Each point is reached from the start by the listed moves, each made once or not at all, plus a little noise. Say if it took an odd or an even number of moves. Then give how often each move was made.

Moves:
(1): 0.092  -0.226  -0.210  0.000
(2): -0.254  0.215  -0.211  0.068
(3): 0.088  0.171  -0.090  0.266
Start: 0.058  -0.024  0.123  0.039
Points:
-0.099  0.359  -0.180  0.373 => even (0, 1, 1)
0.156  0.129  0.049  0.314 => odd (0, 0, 1)
0.147  -0.245  -0.099  0.026 => odd (1, 0, 0)

Moves:
(1): 0.014  0.041  0.096  0.069  -0.022  -0.081  0.042  0.074  -0.090  0.096  -0.060
(2): 0.184  0.122  -0.015  0.227  0.053  -0.019  0.230  -0.092  -0.230  0.164  -0.062
(3): 0.011  -0.179  -0.011  -0.240  0.158  0.081  0.113  0.105  0.100  -0.009  0.052
(4): -0.026  -0.009  -0.055  -0.026  0.093  -0.021  -0.052  -0.111  0.190  0.090  0.049
(5): -0.139  0.116  -0.129  0.083  -0.084  0.042  -0.053  0.114  0.015  0.155  0.118
(6): -0.063  -0.044  -0.032  0.296  0.109  -0.067  0.045  0.095  -0.082  0.018  -0.041
(7): -0.235  0.046  0.041  -0.018  -0.084  0.116  -0.022  0.017  -0.033  -0.010  -0.038
(8): 0.177  0.121  -0.159  0.087  -0.149  -0.150  -0.006  0.022  0.218  0.084  -0.086
(9): 0.002  -0.114  -0.156  -0.057  -0.049  0.023  -0.030  -0.050  -0.047  0.027  -0.060
(10): 0.077  -0.168  0.034  -0.042  -0.144  0.059  0.062  -0.039  0.220  0.005  0.124
(11): -0.163  0.022  0.067  -0.007  0.077  -0.190  0.070  0.006  -0.102  -0.017  0.135
Start: 0.108  0.078  -0.032  -0.084  -0.119  -0.053  0.097  0.015  0.133  0.066  -0.125
Points:
-0.232  -0.155  -0.119  0.002  -0.172  0.166  0.238  0.310  0.360  0.214  0.095 => odd (0, 0, 1, 0, 1, 1, 1, 0, 0, 1, 0)
0.001  -0.035  0.175  -0.091  -0.070  -0.088  0.588  0.083  0.002  0.291  0.019 => even (1, 1, 1, 0, 0, 0, 1, 0, 0, 1, 1)
0.020  0.073  -0.171  0.470  -0.187  -0.280  0.466  0.120  -0.179  0.516  0.024 => odd (1, 1, 0, 0, 1, 1, 0, 0, 1, 1, 1)
0.244  0.035  -0.382  0.020  -0.185  -0.311  0.476  0.042  0.407  0.660  0.083 => odd (1, 1, 1, 1, 1, 0, 0, 1, 1, 1, 1)
0.205  0.008  -0.344  0.338  -0.179  -0.365  0.572  0.265  0.131  0.585  0.002 => odd (1, 1, 1, 0, 1, 1, 0, 1, 1, 1, 1)
0.359  0.198  -0.402  0.093  -0.206  -0.157  0.391  0.184  0.101  0.588  -0.219 => even (1, 1, 1, 0, 1, 0, 0, 1, 1, 0, 0)
